Every row gives one point. Each copy is the shape, with its points in the same order, turned, moved and blurred by noise. Is it also mirrored, or only turned?
In the rows, 128 means zero.

Shape, 8 rows:
[[132 126]
 [130 103]
 [118 153]
 [ 97 142]
 [101 144]
 [125 170]
 [181  84]
 [189 131]]
Copy 1:
[[127 140]
 [125 115]
 [115 167]
 [ 90 155]
 [ 95 156]
 [119 180]
 [174  92]
 [183 141]]
Copy 1 is: only turned
Copy 2:
[[144 111]
 [149  89]
 [124 133]
 [107 114]
 [108 117]
 [124 150]
 [206  87]
 [199 131]]
Copy 2 is: only turned

Shape, 9 rows:
[[126 144 147]
 [129 143 132]
 [162 119  56]
 [134  43 155]
 [143 143 135]
 [140 104  96]
 [127 119 144]
 [124  73 119]
 [125 119  87]]
Copy 1:
[[136 127 154]
 [139 128 138]
 [156 132  54]
 [140  29 127]
 [152 130 141]
 [140 108  87]
 [135 103 142]
 [128  69 104]
 [126 124  87]]
Copy 1 is: only turned
Copy 2 (9 x 3):
[[144 125 139]
 [134 131 126]
 [ 58 145  86]
 [ 78  79 198]
 [131 142 132]
 [ 86 118 120]
 [126 114 148]
 [ 81  86 153]
 [ 92 114 100]]
Copy 2 is: mirrored
Copy 3, 9 rows:
[[127 117 134]
 [129 112 118]
 [176 115  44]
 [178 191 148]
 [142  98 130]
 [154 134  84]
 [135 133 132]
 [154 169 113]
 [133 130  74]]
Copy 3 is: mirrored
Copy 4 (9 x 3):
[[119 135 155]
 [126 137 138]
 [108 121  51]
 [ 78  49 151]
 [127 133 134]
 [ 96 108 103]
 [112 111 147]
 [ 75  79 123]
 [ 90 126  93]]
Copy 4 is: only turned

Shape (11 x 6):
[[117 163 123 178  93 155]
 [130 171  85 126 138  87]
 [172  81  91 112 142 115]
 [122 165 202 150 159 177]
 [131 106 159  62 132 136]
 [124 119 124 169  94 128]
 [105 141 102 149 124 126]
 [120 126 177 169 161 139]
 [103 164 112 122 156 144]
 [ 46 137 170 140 134 161]
 [107 105 131  95  67 119]]
Copy 1 (11 x 6):
[[146 150 145 178  91 148]
 [109 163  93 167 142  88]
 [164 109  75 100 158  98]
 [ 88 126 193 121 138 185]
 [ 89 116 109  61 117 124]
 [162 125 145 151  93 112]
 [144 166 131 147 114 112]
 [126 124 194 121 138 133]
 [113 186 126 133 139 140]
 [111 185 197 103  83 143]
 [126 129 101 106  61 102]]
Copy 1 is: mirrored
Copy 2, 11 rows:
[[119 185 134 165 100 115]
 [123 142  99  96 128  70]
 [150  73  68 140 144 112]
 [160 171 201 134 147 166]
 [155  73 135  92 116 166]
 [111 139 119 173 106 119]
 [103 153 108 123 126 112]
 [127 139 167 152 160 150]
 [131 160 129  94 146 129]
 [ 85 156 179 119 124 171]
 [109  91 114 121  62 144]]
Copy 2 is: only turned
Copy 3:
[[ 88 161 141 143  74 146]
 [120 160 123 111 105  59]
 [166  80 125 154 121  82]
 [134 173 191 116 143 186]
 [193 103 131  84 123 143]
 [118 141 107 159  90 141]
 [ 97 138 118 122 106 112]
 [127 158 145 147 160 163]
 [104 140 152  91 122 112]
 [ 92 148 122  80 138 194]
 [158 116  77 106  70 146]]
Copy 3 is: mirrored

Shape, 12 rows:
[[133 139  97 115 143 130 185 177 135]
 [142  91 112 115  90 101 100 120 143]
 [154 134  97 122 121  81  81  70 100]
 [161 153 126 146 134 128 106  87 133]
 [200  78 167 123 171 147  96 225 126]
 [216 106 111 133 112 175 123 105 104]
 [127 129  96 160 125 139 134 102 109]
 [ 94 175  88  88 115 145 192  76 124]
 [158 139  83 113 124 198 113 129 105]
 [120 147 142 112 101 136 142 182 116]
 [ 94 135 140 111 146 134 140 134 150]
 [106 122 166 131 176 119 131 104  97]]
Copy 1, 12 rows:
[[153 143 125 133 140 131 135 197 139]
 [162  79 111  91  88 127 157 123 129]
 [131 128  83  90  76 140 146  79  84]
 [130 143 130 128  95 161 145  85 127]
 [214  91 201 132 159 213 141 145  91]
 [206 124 101 157 137 156 130  70 144]
 [113 121  98 151 134 128 127 107 129]
 [104 177 101  97 145  74 120 134 184]
 [161 126  86 121 159 175  93 110 166]
 [147 107 163 119 127 122  83 155 137]
 [111 115 152  98 134 136 144 144 153]
 [103 123 168 112 162 119 156 102  94]]
Copy 1 is: mirrored
Copy 2, 12 rows:
[[185 139 108 121 142  94 156 168 132]
 [108  78 123 122 108 139 166 133  91]
 [ 81 115  82 131 149 150 173  92  60]
 [119 145 108 156 133 162 147  94 100]
 [202  67 194 134 192 160 103 158  91]
 [172 125 103 133 103 189 115 120  50]
 [121 136  77 144 118 121 119 119 102]
 [139 196  65  83  93  96 171 107 134]
 [144 161  99  97 126 171 100 154  89]
 [145 146 163 115 130  89 139 158 104]
 [136 131 133 108 137 106 143 112 156]
 [136 120 118 121 167  95 118  61 120]]
Copy 2 is: mirrored

Shape:
[[129  94 107 139 161 129 143 185 140  95 170 108]
 [ 88 143 200 144 106 132  80 126 162 117 174 168]
 [153 120 166 159 147 143 102 103 123 102  76  61]
 [106 108 171 107  79 126 125 106 117 113 177 136]
 [126 111 137 135  84 132  94 134 118 141 195 129]
 [153 145 131 127 169 117 102 134  98 142 112 119]
 [119 109 142 159 178 124 144  92 120 153 110  88]
 [159 124 143 167 134  90 139 124 130 160  71 114]
 [141 134  63 154 144 171 192 196 152  96 139 120]
 [153  84  82 111 159 169 149 158 147 120 116 148]
 [ 98 114  69 158 141 134  99  93 125  79 135 104]
 [ 79 139 192 100  64 129  89 127  82 143 142 146]
 [113 126 143 134 165 106 150 131 115 113 131 115]
 [106 131  94 116 148 172 160 200 198 140 159  93]
 [159 142 106  81 136 109 163 167 171 130 130 118]
 [136 157 176 109  81 146 105  83  88 135 189 160]]
Copy 1 (16 x 12):
[[105  99 114 153 114 144 159 166  98 114 154 113]
 [ 69 172 196 136 142 119  99 111 181 129 154 111]
 [183 116 140 115 172 162 120 107 130  72  95  96]
 [ 88 139 176 101  92 118 163  83 160 133 141 105]
 [121 121 168 121  99  99 142 103 146 174 154 108]
 [142 129 122  79 139 130 107 137  88 123 106 111]
 [125 111 120 104 187 121 143  98 100 100  93  98]
 [135 124 113 105 146 100 113 127 131 106  39 102]
 [122 113  64 177 122 170 183 177 101 148 123 163]
 [129  83  91 103 132 153 148 167 115 133 133 181]
 [121 112  83 138 130 165 110  60 113 117 162 116]
 [ 87 142 214  86  90 150 114  80 157 171 107  94]
 [ 99 139 127 109 132 137 151 129 104 101 104 113]
 [ 90  97  92 145 160 181 180 187 152 168 147 108]
 [114 122  66  91  99 132 161 188 158 125 102 115]
 [124 190 178  87  98 109 141  83 152 169 144 133]]
Copy 1 is: only turned
Copy 2 (16 x 12):
[[132  61 106 142 107 122 124 163 128 120 150  75]
 [123 117 171 143 140 131  55 185 146 126 158 185]
 [158 110 170 224 173 123 128 120 136  79  98 112]
 [144 107 164 124 106 125  73 136  93 109 136 168]
 [159 106 126 130 109 149  50 150 106 159 126 142]
 [161 124 115 155 179 110 141 137 134 143 114 120]
 [104  86 154 189 177 103 135  95 115 130 117 112]
 [117 125 147 190 144  78 144 117 152 151  77 139]
 [109  95  90 151  79 157 187 147 142 132 164  67]
 [112  65  95 129 124 165 174 144 145 116 100 111]
 [120 100  75 169 153 141  92  89 140  72 150 115]
 [150 175 167 121 149 130  58 170  71 123 121 177]
 [122  98 137 147 153  87 139 135 110 120 147 116]
 [ 92  93 147 117 107 175 140 146 158 151 162  44]
 [141 111 137  91 109 110 163 121 171 143 124  90]
 [192 132 149 133 131 151  85 130  95 151 152 209]]
Copy 2 is: only turned
Copy 3 (16 x 12):
[[127 151 111 166 143 116 138 181 119 122 170 103]
 [108  88 154 146  92 145  94 112 198  70 171 155]
 [221 110 175 124 131 151  78 172 122 129 113 131]
 [140  73 129 135  61 109 132 121 168 129 179 129]
 [119 112 108 144  85 109  99 118 165 154 170 131]
 [150 137 171 121 141 135 116 133 100 152 145 167]
 [187 129 202 165 126 138 134 128 127 158 133 109]
 [182 155 189 131 119 122 142 153 148 154  99 165]
 [142 188  74 137 134 153 181 158 101 108 123  91]
 [129 125  98 134 165 163 187 162 121 152 131 122]
 [160  88 110 160 162 104 106 102 104 119 110 100]
 [103  61 167 112  27 132  96 114 140 134 153 155]
 [154 130 172 153 121 120 145 142 110 116 161 127]
 [ 90 178 119 118 139 155 155 164 145 117 140  46]
 [132 154 134  74 135 108 182 163 141 125 159 118]
 [152  84 119 109  61 139 106  72 153 141 203 163]]
Copy 3 is: only turned

Shape, 17 rows:
[[117  85 100 123  72  82 114  95 102 137 154 124]
 [117 118  84 117 127 139 146  92 175 120 104 112]
 [119 105 147  83 100  91  81 113  67 131 144 123]
 [ 55 129  95 172  95 113 154  85 123 153 138 124]
 [168 177 157 123  93 125 105 127 126 100  70 154]
 [162 136 166 113 103 127  65 125 105 134 149 177]
 [112 140  84 192 145 146 144  72 148 139 119 101]
 [125  90 121 147 102  75  73 121  77 111 128 141]
 [149 154 133 118  88 186  74 122 118  85  79 146]
 [142 112 106 110 107 123  82 126  63 137 155 146]
 [ 64  83  70 128  85  69  92 129 144 158 167 110]
 [154 193 119 119 139 151  92 129 116 112  92 110]
 [123 159  75 150 130 136 146 107 148  91 154 119]
 [123 135 102 145 151 157 156 150 123 118 112 131]
 [100 130 109 163 159 160 146 110 177 104 128  84]
 [106  80 112 140  69  88 113 131  88 143 192  87]
 [156 140 105 141 107 145 120 123 151 141  89 110]]
Copy 1, 17 rows:
[[145 108  89 104 158 111 119  67 126  90 168 135]
 [110 106 100 145 134 141 114 149 182 106 159 114]
 [163 145 103  81 149 108 134  66 116  81 109 108]
 [ 99  80  90 133 146 150 147 114 102  60 194 120]
 [163 119 125 189 154 115 108 123 130  95  56 121]
 [146 121 118 102 129 113 105  96 100 118  59 162]
 [115  91  93 148 157 179 132 180 114 109 181 124]
 [178 112  90  99 174 119 146  87 114  64 122 171]
 [155 155 104 162 122 157  79 135 146  77  67 152]
 [146 166  85  91 150 111 111  91  97  97 119 159]
 [102  80  74  49 145  88 132 110 150  48 189 140]
 [149 159 111 150 159 126  96 180 127 101  91 111]
 [111 113 144 147 165 139  89 161 140 101 178 137]
 [125 150 127 160 123 120 142 171 131 109 152 148]
 [130 103 138 136 127 160 135 201 158  97 186 126]
 [167 106  97  69 135  94 120  79 100  71 205 134]
 [139 116  84 166 127 118 108 164 138 118 131 118]]
Copy 1 is: only turned
Copy 2, 17 rows:
[[155 137 111 160 123  72 137 121  92 131 192 133]
 [125 148  98  92  74 120 102  90 153 143 160 126]
 [176 117 116 182 159  69 130 111  92 134 115 125]
 [128 121  64 117  87 131 130 139  66 135 187 151]
 [158 116 113 150  57 112 180  73 170 111  88 145]
 [144 105 135 192 140 100 155  83 140  93  97 171]
 [122 107 107  75  84 163 126 110 124 109 184 129]
 [168 141 155 151 131  89 178  85  67 118 143 146]
 [153  96 140 139  53 101 124  78 152  99  74 171]
 [176 118 154 176 143 104 116 102  97 107 139 156]
 [108 185 109 154 114  81 110 112  49 115 189 117]
 [165 114 123 125  81 144 129  81 146  75  75 117]
 [143 164 106  89  94 143 129 145 146  89 158 148]
 [141 162 133 106  84 168 116 119 131 140 118 153]
 [ 99 151 115  52  93 157 111 134 136 126 133 125]
 [137 144 143 171 138  75 139 165  69 126 181 112]
 [121 120 134 135  58 141 125  91 154 116 138 124]]
Copy 2 is: mirrored
